Every row gives one point. To make a cloud, some directions were put in groups of two or more. Within a group, all points are equally far from the middle, so they leave a hole (a ring in 2 directions, a hollow ball in 3). The other directions are filled evenly. Then the cloud was stretched, turned, moved and blurred a little. Count the holes, and give their numbers of directions, smallest first.

Cloud (19 x 3):
[[-35,-38,2],
[13,-49,8],
[2,-42,31],
[-9,-3,58],
[53,-13,7],
[43,12,26],
[30,26,21],
[-17,-38,32],
[4,-50,9],
[3,-2,59],
[-21,-10,-35],
[-23,-42,-16],
[37,18,28],
[-18,25,42],
[53,-13,11],
[-30,18,42],
[21,-8,54],
[36,-29,-27],
[28,26,19]]
Holes: 1 (3)

Cloud (31 x 4):
[[-28,26,42,-37],
[-24,27,44,27],
[-31,62,26,-30],
[-2,-19,0,21],
[7,-8,22,3],
[28,15,27,-54],
[-7,-21,2,15],
[-24,-27,15,-50],
[25,1,10,40],
[10,-43,7,-53],
[-2,16,-39,-1],
[-34,42,48,-37],
[21,8,42,24],
[51,-22,26,18],
[-19,5,4,-51],
[-27,52,13,-32],
[-11,32,35,-64],
[44,12,22,-46],
[25,8,-37,65],
[13,22,-15,-36],
[52,-25,6,-27],
[3,-7,47,-81],
[-24,34,44,-27],
[7,18,10,-3],
[-19,14,-29,-9],
[52,8,10,24],
[-54,-5,4,-24],
[-16,8,7,-6],
[46,-43,-25,-8],
[35,17,-1,-29],
[34,-44,23,14]]
Holes: 0

Cloud (30 x 4):
[[54,15,-25,11],
[-20,-18,33,25],
[-22,36,-39,-1],
[30,9,-50,17],
[33,13,-47,20],
[11,-9,-63,11],
[0,53,16,-31],
[2,3,41,28],
[50,15,-8,-37],
[32,-26,38,9],
[6,-66,0,-1],
[17,-48,17,-25],
[34,-55,1,-8],
[-42,23,10,6],
[-14,-58,-32,-11],
[-22,29,-45,8],
[12,-62,7,-1],
[-32,-15,-50,-27],
[-5,-12,38,31],
[-16,-36,-51,-30],
[32,41,28,-7],
[10,-61,10,4],
[1,11,9,49],
[-18,14,6,-59],
[8,-11,-17,54],
[15,22,3,46],
[-16,-51,-22,32],
[19,-10,12,-53],
[-6,37,39,-7],
[10,-42,22,36]]
Holes: 1 (4)

Cloud (26 x 4):
[[5,24,33,29],
[-10,24,47,-7],
[-3,-40,5,38],
[-56,32,-17,26],
[-24,-40,-11,33],
[-49,29,-17,37],
[-15,18,47,-13],
[14,-20,-28,-22],
[9,28,43,-26],
[-48,-13,-35,-15],
[-23,0,-16,63],
[-38,-34,-33,21],
[-18,-6,44,-20],
[-21,25,39,7],
[-12,5,-57,42],
[-9,28,41,7],
[13,-40,21,21],
[9,11,42,-40],
[-25,-22,-42,52],
[4,24,-46,26],
[18,-15,35,-35],
[-49,-29,-16,5],
[5,-39,11,36],
[-26,-28,-50,26],
[-36,-31,-41,17],
[-6,1,-57,38]]
Holes: 2 (2, 2)

Cloud (56 x 6):
[[30,-53,25,52,40,8],
[-8,17,-24,-25,-4,-3],
[18,-15,38,23,-52,-14],
[6,-19,-33,20,57,-3],
[45,5,-16,39,-2,7],
[14,-3,-3,-15,-58,-32],
[73,-7,14,24,11,-29],
[-2,24,-23,-60,-11,-36],
[-32,-19,31,-33,-9,-16],
[-24,-51,16,44,22,-7],
[28,-13,38,-5,8,-38],
[11,14,-4,19,-22,-62],
[-62,-2,28,-37,-6,3],
[78,-40,11,33,-6,3],
[0,30,6,18,-13,-6],
[49,-50,15,24,1,20],
[13,-7,-3,58,-12,17],
[-31,-1,22,31,-14,-45],
[77,-50,7,39,-28,-4],
[-7,18,11,27,11,-38],
[44,36,4,-13,-18,-41],
[-14,-2,-18,-36,-9,-27],
[-39,-5,11,-31,-3,4],
[-36,16,0,35,-6,33],
[49,-52,-33,4,4,-21],
[78,-51,20,50,11,-5],
[-64,28,22,-7,-43,5],
[63,-10,25,3,-10,-46],
[8,4,-41,12,47,-43],
[-18,31,-34,-30,-6,-25],
[-14,-9,-21,-25,-44,-39],
[-20,14,43,28,-5,-22],
[-7,15,-26,-11,-14,-6],
[-22,-22,-9,-29,-48,-41],
[62,-23,3,19,48,-28],
[-35,-25,-5,-6,-4,-6],
[21,-39,21,14,18,31],
[-5,14,21,14,-45,-48],
[-2,-20,-6,-34,-2,-55],
[0,-29,67,34,-5,1],
[16,-13,5,45,56,-13],
[2,-18,60,11,-27,22],
[-3,-14,28,62,55,17],
[51,4,-4,-30,44,-14],
[-57,-22,1,26,-2,-18],
[44,-45,38,74,-8,12],
[48,25,15,-16,-26,-48],
[5,-49,-2,25,24,-23],
[39,28,18,-22,-1,-6],
[-63,16,6,25,45,10],
[-9,35,-23,-13,-20,-25],
[86,-43,12,40,20,-18],
[-2,-7,-39,-24,-3,-43],
[5,5,54,19,18,0],
[13,-30,37,66,-21,47],
[-12,-10,30,-6,22,-37]]
Holes: 1 (3)

Cloud (53 x 6):
[[-46,18,13,81,-10,18],
[-24,-25,40,-20,-28,2],
[10,2,37,67,33,16],
[-22,11,1,-20,29,53],
[6,20,33,41,-23,-22],
[26,22,38,-29,40,-14],
[28,-9,30,-43,-16,12],
[-41,7,45,55,-30,18],
[12,-8,37,65,22,13],
[-37,-15,-12,-11,31,0],
[-36,0,27,31,-13,-44],
[-48,41,21,24,-4,-33],
[-24,17,30,-32,-34,-32],
[17,21,12,-48,-2,-35],
[48,19,4,-11,26,13],
[20,4,45,7,56,2],
[6,-3,52,4,58,16],
[23,10,-21,20,35,-6],
[-23,-8,66,32,27,37],
[32,14,25,-26,33,52],
[-49,-9,-16,-17,-21,2],
[-4,20,24,81,14,-13],
[-35,24,-13,84,-5,5],
[-12,31,-23,18,15,38],
[-1,52,-21,-49,-17,-12],
[27,49,-1,19,23,-3],
[6,15,16,7,-39,22],
[8,10,31,64,-16,-8],
[-2,-13,50,20,-10,-23],
[-23,-24,14,28,42,14],
[-11,50,-19,-38,-22,13],
[-62,-4,40,-21,-11,12],
[25,0,55,27,15,42],
[18,29,25,-79,31,33],
[14,1,35,-8,-33,-8],
[-7,61,-11,-50,-1,-1],
[3,-9,-9,2,-15,-30],
[-68,22,-10,-28,-5,2],
[-41,28,44,8,-36,-7],
[-54,18,27,14,-21,37],
[-26,5,-28,-59,-4,-15],
[-9,24,19,75,-6,-25],
[9,-4,4,-22,39,-30],
[-16,41,1,2,10,-49],
[0,-12,36,-67,42,23],
[-70,-2,14,11,-31,-5],
[-68,10,-8,42,3,-28],
[-35,-12,51,54,30,4],
[5,43,-11,-9,44,32],
[12,44,3,-59,17,-27],
[21,-2,42,49,36,14],
[2,-5,15,-10,-36,-19],
[-40,-20,5,37,9,-28]]
Holes: 1 (6)
